Rows are points. Each copy is the shape, with its points in the same order, turned, moved and blurred by noise. Say if it was mirrored as well.

Shape (6 x 3)
[[-42  11 -13]
 [ 56 -15  25]
 [-19  22 -16]
 [-15 -24   9]
 [  6   0  37]
 [ 39 -19  38]]
Copy 1 (6 x 3)
[[-53 -10   5]
 [ 60  -3 -17]
 [-28   3  12]
 [-15 -30 -19]
 [ 24 -30   4]
 [ 51 -23 -11]]
Copy 1 is: only turned
Copy 2 (6 x 3)
[[-18  -1  36]
 [ 37   7 -60]
 [-12  13  11]
 [  6 -27   0]
 [ 42   8  -8]
 [ 45   1 -48]]
Copy 2 is: only turned
Copy 3 (6 x 3)
[[-55  35  -9]
 [ 42 -16 -26]
 [-42  26 -30]
 [-19   3  12]
 [ 14  25  -7]
 [ 40  -6 -12]]
Copy 3 is: only turned
Copy 4 (6 x 3)
[[-53 -27  -1]
 [ 49   8 -27]
 [-34 -33 -21]
 [ -9   9   6]
 [ 19 -15   3]
 [ 44   6 -16]]
Copy 4 is: mirrored

Shape (8 x 3)
[[ -1 -12  20]
 [-21 -21 -43]
 [ 33  10 -10]
 [  0  31 -13]
 [  0 -44   9]
 [-60 -21 -23]
 [  0 -36   3]
 [ 18  -3  -3]]
Copy 1 (8 x 3)
[[  6  18  19]
 [ -8  18 -49]
 [ 36 -19  -3]
 [ -4 -30  -3]
 [ 15  47   0]
 [-46  30 -31]
 [ 14  36  -3]
 [ 23   3  -3]]
Copy 1 is: mirrored
Copy 2 (8 x 3)
[[ 26 -17  16]
 [-34 -11 -10]
 [ 26  25 -17]
 [ 24  -9 -36]
 [  1  -4  38]
 [-32 -53   1]
 [  1  -3  28]
 [ 18  11  -3]]
Copy 2 is: mirrored
Copy 3 (8 x 3)
[[-13 -17   5]
 [-14  22 -48]
 [ 31   8   7]
 [  8  33  15]
 [-13 -32 -21]
 [-57  28 -37]
 [ -9 -22 -18]
 [ 13   3   2]]
Copy 3 is: only turned

Shape (7 x 4)
[[  2  35  10 -24]
 [-10  20  -4 -46]
 [ 44  14 -23   8]
 [-27 -17  -6  40]
 [ 11  -2  -1 -34]
 [ -3 -16  31  56]
 [-27 -11  14  14]]
Copy 1 (7 x 4)
[[  6  31   3 -39]
 [ -6  11  22 -46]
 [ 22  -1 -46 -18]
 [-31  11 -14  36]
 [ 13  -5  12 -29]
 [  6  30 -15  59]
 [-19  16  12  25]]
Copy 1 is: only turned
Copy 2 (7 x 4)
[[-13  24  34  -7]
 [-36  36  10 -16]
 [ 33  30  -4  18]
 [ -7 -41 -24  10]
 [-12  28   1 -27]
 [ 35 -60   0  -4]
 [-14 -33  -2 -22]]
Copy 2 is: only turned
Copy 3 (7 x 4)
[[-15  23 -19  35]
 [-27   6 -34  31]
 [ 25 -14  18  26]
 [ -4   8  11 -51]
 [-25 -12 -11  27]
 [-10  28  53 -42]
 [-29  11  -1 -33]]
Copy 3 is: mirrored

Shape (10 x 4)
[[ 34  -1 -15  -6]
 [-13  -3 -14   8]
 [ 16  18  21  20]
 [ 33   1  -9   0]
 [-41 -24   3  20]
 [ 58   9 -10 -10]
 [-15 -21 -25   0]
 [ 21  17   5  54]
 [-25  27  23  37]
 [ 13 -20   1   0]]
Copy 1 (10 x 4)
[[ 21  26   4  -7]
 [ -5  -4  -1  18]
 [-28  40  -4  -2]
 [  8  35   6  -7]
 [-38 -14  17  29]
 [ 25  51   7 -27]
 [  4 -12  11  19]
 [-21  59   1  30]
 [-60  22 -18  19]
 [ -2   8  24   0]]
Copy 1 is: only turned
Copy 2 (10 x 4)
[[ 22  10  -3 -24]
 [ -1 -15   5   6]
 [ 33  22  12  16]
 [ 24  15   1 -18]
 [ -7 -36  -7  39]
 [ 42  26  -2 -35]
 [-11 -27  -6  -4]
 [ 16  37  -7  34]
 [  6  13  27  55]
 [ 30 -16 -12  -5]]
Copy 2 is: only turned
Copy 3 (10 x 4)
[[ 41   1  -7 -35]
 [ 11  -3 -10   6]
 [ 24 -16  32 -17]
 [ 40  -7  -1 -30]
 [-20 -23 -15  17]
 [ 55   6   6 -53]
 [  1  -4 -31   1]
 [ 42 -29  33   6]
 [ -5 -19  41  17]
 [ 22 -22 -12 -26]]
Copy 3 is: only turned

Shape (10 x 6)
[[ -2  11 -19  54 -10 -40]
 [ 45  26  -5  -1 -15  10]
 [ 24   0 -16  -7   6  25]
 [  5 -23 -29  20 -23 -38]
 [-16  -7 -13  36  -4 -20]
 [-12  -9  11 -18  24 -21]
 [-23   6  37 -12   1  -9]
 [-16  -1  19 -17 -15  -5]
 [ 32 -15  10   0   7  14]
 [-15  13  19 -23  -5   5]]
Copy 1 (10 x 6)
[[  9 -15  -6  11 -57  33]
 [ -9  55 -15   3 -13   8]
 [-17  32 -16  -5  17  19]
 [ 41  -7 -22 -15 -26  25]
 [ 10 -21  -3   5 -19  29]
 [ -7 -23 -18  -6  17 -22]
 [ -6  -9  17  10  12 -28]
 [  9   2  15  -7  13 -17]
 [ -5  28 -22  18  23  16]
 [-12  14  16  -8  13 -24]]
Copy 1 is: only turned
Copy 2 (10 x 6)
[[-60 -26 -28 -10  -8   1]
 [ 11   9 -28  25 -19  31]
 [ 31 -17  -8   6   0  33]
 [-24 -34 -14 -25 -45  -5]
 [-38 -19   1 -20  -7   4]
 [ 16  -9  -2  -2  13 -37]
 [  6  21  16  -1  12 -29]
 [ 10  19  12 -10  -2 -11]
 [ 23 -22  10  26 -12   9]
 [ 23  24   7  -9   9  -9]]
Copy 2 is: only turned
Copy 3 (10 x 6)
[[ 18  13 -46  30 -49   6]
 [ 46  24   4   6  16   0]
 [  4  19  11  -8  13  -5]
 [ 12   3 -44 -14 -35  24]
 [ -4   1 -25  18 -42  10]
 [ -8 -40 -11   2  -2 -14]
 [  7 -49  13  24 -10   2]
 [ 13 -36  15   4 -14  13]
 [  0   5  -1   7  27  12]
 [ 17 -32  25   6  -9  -3]]
Copy 3 is: only turned

Shape (11 x 6)
[[ 24  35  24  -8 -32 -50]
 [ 27  35  22 -23 -26 -21]
 [-37 -18   1 -20  -5  -8]
 [  5  23  18  20  29  18]
 [-29 -23  15  -7  -4  23]
 [ -7 -44   7 -16   6  -6]
 [ 24  35 -20  -2  24  15]
 [-24 -42   7 -26 -16  -7]
 [ 44  36  18   1 -30  -5]
 [ -7  12  -9  43  -7   4]
 [ 13  33 -15 -25 -27 -23]]
Copy 1 (11 x 6)
[[  8  26 -60 -32 -17  16]
 [-11  26 -35 -40  -5  11]
 [ 16  13  14   6 -32 -34]
 [  5  19   0  11  46  -3]
 [ 22  -1  31  -3  -7 -32]
 [  1 -24   1   8 -19 -40]
 [-37  22   2  14  21  18]
 [ 15 -14  11  -7 -38 -41]
 [ -8  13 -29 -39  12  35]
 [ 29   7   6  21   9  26]
 [-17  31 -19 -17 -30  18]]
Copy 1 is: only turned
Copy 2 (11 x 6)
[[-23   3 -25 -34 -32  19]
 [-20  -5 -14 -14 -31  28]
 [  5 -32 -19   1  45 -11]
 [  3  27   2  36   9   8]
 [ -8 -21   5  20  48  -6]
 [ 14 -16  17 -16  47  -5]
 [ 31   5  10  34 -19   0]
 [ -8 -42   3 -19  49 -14]
 [-30   7   4  -6 -42   9]
 [  1  26 -10  17   0 -41]
 [ -7 -32 -14  -9 -36   1]]
Copy 2 is: only turned

Shape (12 x 8)
[[  2  -7 -32  -2 -35  -3  18  13]
 [  4   3   3   9  16   7  -1  26]
 [ -7 -20   6   1 -10  25 -30  11]
 [  3 -16 -16 -14   8 -23   9 -35]
 [ -3  10  10 -33  11 -21  17   9]
 [ 12   9   1  23  -5 -10   5 -15]
 [ 13 -36  15 -13   2  -8  12 -13]
 [  4 -29  -5 -13  11 -15 -11  -6]
 [-13 -17  15  19  17 -44 -10  -9]
 [ -5  21  24  15   0  -2 -16  18]
 [  5   6 -17  32 -14  -2  28  24]
 [ 11  19  -4 -19 -13 -30 -10  34]]
Copy 1 (12 x 8)
[[ 16   1 -30   9   5 -12  16  30]
 [  4   4  17   1  14  -1 -20  -2]
 [  4   8  -8 -13 -26  -5 -35   2]
 [-44 -10 -27  -2   6  -3  18  -5]
 [-18 -30  13  20   6  17  11   3]
 [ -4  10   1 -13  10 -23  20 -14]
 [-21 -34 -21 -18  10  -8  -7  -7]
 [-30 -13 -20   7  -2  -7 -17  -6]
 [-42 -10  11   7   1 -44  -6  -8]
 [  8   6  35   1 -13 -14  -6 -11]
 [ 22  12   4  -1  29 -27   9  23]
 [ 14 -14   6  46  -7  -7   8  -3]]
Copy 1 is: mirrored
Copy 2 (12 x 8)
[[ 21  -1  14  -1 -43  -2  11  18]
 [  3  28 -13  11   8  14  -5  10]
 [ 29   5  -7  -2  -1  13 -41  -4]
 [  1 -33  -3 -14  11 -11  20   6]
 [  2  26  -4 -27  14 -15  20   6]
 [-11  -3  -2  22  -4 -16  -2   4]
 [ 27 -12  -7  -5  25 -20   1  22]
 [ 15 -15 -18 -14  13   3  -4  15]
 [-31 -15 -11  -6  25  -8 -18  33]
 [-13  32  -5   8   2  -7 -28  -3]
 [  0  21  11  32 -24   5   9  29]
 [ -9  27 -25 -23 -26 -14  -2  13]]
Copy 2 is: only turned
Copy 3 (12 x 8)
[[ 21  25 -17   2   4 -32  -4  -1]
 [ -2  -5  13   9  11   4 -23  22]
 [-10   4 -12  -1 -30  12  -6  27]
 [  3 -30 -34   6  19  -4  12 -21]
 [  9 -33   7 -20  27 -14   5  14]
 [  9 -14   9  21  -1  -5 -10 -21]
 [ 28 -23 -22   5   7  20  14   6]
 [  6 -27 -31  -2   3   8  -8   8]
 [  9 -60 -15  26  -5 -10 -18   6]
 [ -4 -20  32   6 -17  -8 -20  14]
 [ 20  18  11  32  12 -23 -22   3]
 [ 16 -16   7 -31   5 -31 -31   8]]
Copy 3 is: only turned

Shape (14 x 9)
[[ -9  -5   0   7  18 -21   6  -8  -6]
 [ 25  30 -14   7  12   1   5  16 -36]
 [  6 -45  15  -4  20   1   6  22   1]
 [-13 -23  35  13  28  24  13 -52  14]
 [-15  48 -21  -8   5  20 -13 -17  39]
 [-26  18  -6  12 -11 -10 -19 -33 -24]
 [-14 -23  13  -1   0  10 -15   4   5]
 [ -7 -20 -24   9   9 -21  13   3   1]
 [ 14  -1  21 -18 -17  14  -7   0  24]
 [ 39  22  33  19  54  -1  -7  12   8]
 [  8  -2  49  30   4   6  23   2   9]
 [-37   3 -35 -12  27  -2 -13  30   6]
 [ -1  19 -29  27 -31 -20 -28  19  -3]
 [ 24  -8  15  36 -25  27   5 -13  20]]
Copy 1 (14 x 9)
[[  9   3  -8  -4  -3 -23  11 -21  -4]
 [  1  24 -17 -18   2  19  13 -32 -40]
 [  0 -33  10   2  12 -24  28  13 -30]
 [ 42 -22   6  -3  45  -9  -9   2  35]
 [ 16  35 -41 -24 -18  17  19  17  36]
 [-12  12 -23  -4 -13  -4 -32 -26  22]
 [-13 -21  -3  -5   4  -4  -2  20   4]
 [ 12   1  -8  18 -19 -29  17 -12  -5]
 [  4  -4   7 -36  -5   2   4  28  -1]
 [ 15  14 -19 -42  48 -21  35  -7 -34]
 [  2  14  30 -10  45 -17   4   2  -1]
 [-24 -13 -43  14 -32  -2  42  -1   5]
 [-29  42 -22   2 -27 -12 -11  -2 -20]
 [ 23  24  18   3  23   3 -16  39 -11]]
Copy 1 is: only turned
Copy 2 (14 x 9)
[[  8 -15 -21 -12  14 -18   2  -5  11]
 [ 38   2 -17  25  20 -13 -38   9  10]
 [ -8 -41  -8   4  -7  -3  10  35   7]
 [ 10 -37  11 -50  20  28  22  -9 -18]
 [ 15  46   9   0  25  27  15 -22  28]
 [ -6  12 -12  -9  29 -15 -18 -39 -12]
 [-21 -11   3  -2   5   2   7  12  -5]
 [ -2 -14 -38  -4  -8  -7  -1  -3  22]
 [  7   4  30  10 -15   5  15   4  -2]
 [ 45 -13  25 -22  26 -13 -15  44  29]
 [ 31  -9   5 -32  -6  -7   7  30 -25]
 [-22  14 -36  22  32   1  15  13  38]
 [-13  42 -18   7 -11 -22 -37  -6  15]
 [ 15   6  13 -25 -30  24 -18   9 -18]]
Copy 2 is: mirrored
Copy 3 (14 x 9)
[[-13   8  -7  -6   8  -5  22  -9   5]
 [ -2 -35 -31  -4  32  20  -2  19 -15]
 [ -2 -10  21  12  28  14  11 -50   7]
 [  0  33  -4   2 -25  35  25 -29  43]
 [ 33  31  -7 -32  18  -4   2  44  30]
 [-17  16  -1 -25 -28  -3  -4  29 -13]
 [  2   8  33 -10   6   9  -7 -13  13]
 [  2  13  -6  15  21  -7   9 -15 -20]
 [ 39 -14  27 -18   3   9   9  -2  28]
 [-13 -31 -25   1  38  11  19   3  60]
 [ -6  -9  18  21   0  45  40   0  32]
 [ -4  32  10 -22  60 -10 -21   4 -10]
 [ -2 -14   8  10  13 -24 -19  48 -22]
 [ 28 -11  11  31 -19  32  12  13  24]]
Copy 3 is: mirrored

Shape (15 x 9)
[[ 15 -19   5  15  -2  22  12   2  -2]
 [-11  18  12   0  -4  10 -23 -25  16]
 [-17   1   0 -47  -3  -7 -20 -10   9]
 [  5  15  11  16  -4 -12  11   6  -8]
 [ 15  13  -3   5  14  24 -13   3  12]
 [ -8  12 -12  12  -4  -9  11   9  14]
 [ -5 -17 -20  17   7 -14  11  -3   7]
 [ 16  14  -4   9   3   3   9   5   8]
 [ 15  18   2  11  29  -5  14   4 -30]
 [ 16 -27   8  11  -2 -15  11 -20 -21]
 [-18  18 -20  -8   7 -13 -60   8   4]
 [ 13  18   2  -8   4   2  11 -19   9]
 [  6  15  10  10   2  -7  10   1  20]
 [-21   6   9  18   0  -2  12  -6  21]
 [ 12   5  14  14  16  -7   3   7  11]]
Copy 1 (15 x 9)
[[  6  10  -7  -8   5  -3  -1 -19 -27]
 [-23 -16  -2   5   0   0 -20  -9  25]
 [ -6  -6 -21  29  10  -5  15 -17  49]
 [-15  17  12 -13 -15  18  12 -11   2]
 [  0 -12  18   3  13   9 -11 -26   4]
 [ -6   5  23  -4  -3  -2  18   2   3]
 [ 14  20  11  -8   9   2   9  19   5]
 [ -6  10  23   2   4   4   3 -20   0]
 [-12  20  10  -7   8  45  11 -19  -7]
 [  1  44 -23 -15   2   9  -5  -2  -2]
 [  0 -26   9 -18  27  10   8 -10  60]
 [-18  15   9  18   5   4  -7 -16   6]
 [ -7   9  21   7 -18   5  -1 -14   6]
 [-10  -3  13   1 -21  -2   0  12   3]
 [  5  10  13  -1 -12  19  -4 -17   4]]
Copy 1 is: mirrored
Copy 2 (15 x 9)
[[-15 -16 -12   9  15  12  15 -15   0]
 [-29  18   5 -17 -13  -3 -14  10  -7]
 [  8   7  39 -23  -5 -13   4  24  -4]
 [  8  10 -19  13 -18  13   4  -2   3]
 [-12  -8 -23 -17  10  -9 -11   3  -4]
 [  7  14  -9  19  -2 -16  -5  -8  -3]
 [  2  12  -3  33  20  -5   6   1  10]
 [  4   5 -24  -1   3  -4   4  -8  -1]
 [ 21  -7 -28   2   1  25 -11   4  26]
 [ -7   7  -3  17   6  28  32   8  20]
 [ -7  -5   4   2 -16 -38 -22  51   3]
 [  3  21 -10 -19   2   4   5  -6   2]
 [  4  18 -17   4  -4   3  -4  -5 -17]
 [ -9  23   0  18  -3   5 -13 -10 -13]
 [  4   5 -23   7   5  14  -5   7 -13]]
Copy 2 is: only turned
Copy 3 (15 x 9)
[[  2  16  11 -26   1 -26   3  -1  24]
 [ -2  19  -3   8   9  -3  14 -15 -28]
 [-28   4 -11   8  11  10 -31 -19 -21]
 [  7 -15  17  -1  17 -17  13   7   3]
 [  0  10 -11 -26  -8  -9  17   5 -10]
 [ 17  -9  -3   1  14   3   2   9   8]
 [ 18   9   8   0  13  -2 -17  22  14]
 [  3  -4   8 -18   3  -2  15  11   6]
 [  6 -18  25 -11 -11 -31   3  28 -13]
 [ -9  18  40  -6  18 -25 -12  19  15]
 [-18   6 -44  22  14  -8  -2  21 -29]
 [ -4   2  23 -12   2  11   7  -3 -11]
 [ 14  -6  10 -15  24   0  10   0  -5]
 [ 31   6   7   3  19   0   1 -11  -1]
 [ 13  -5   9 -25  20 -14   7   9  -8]]
Copy 3 is: mirrored
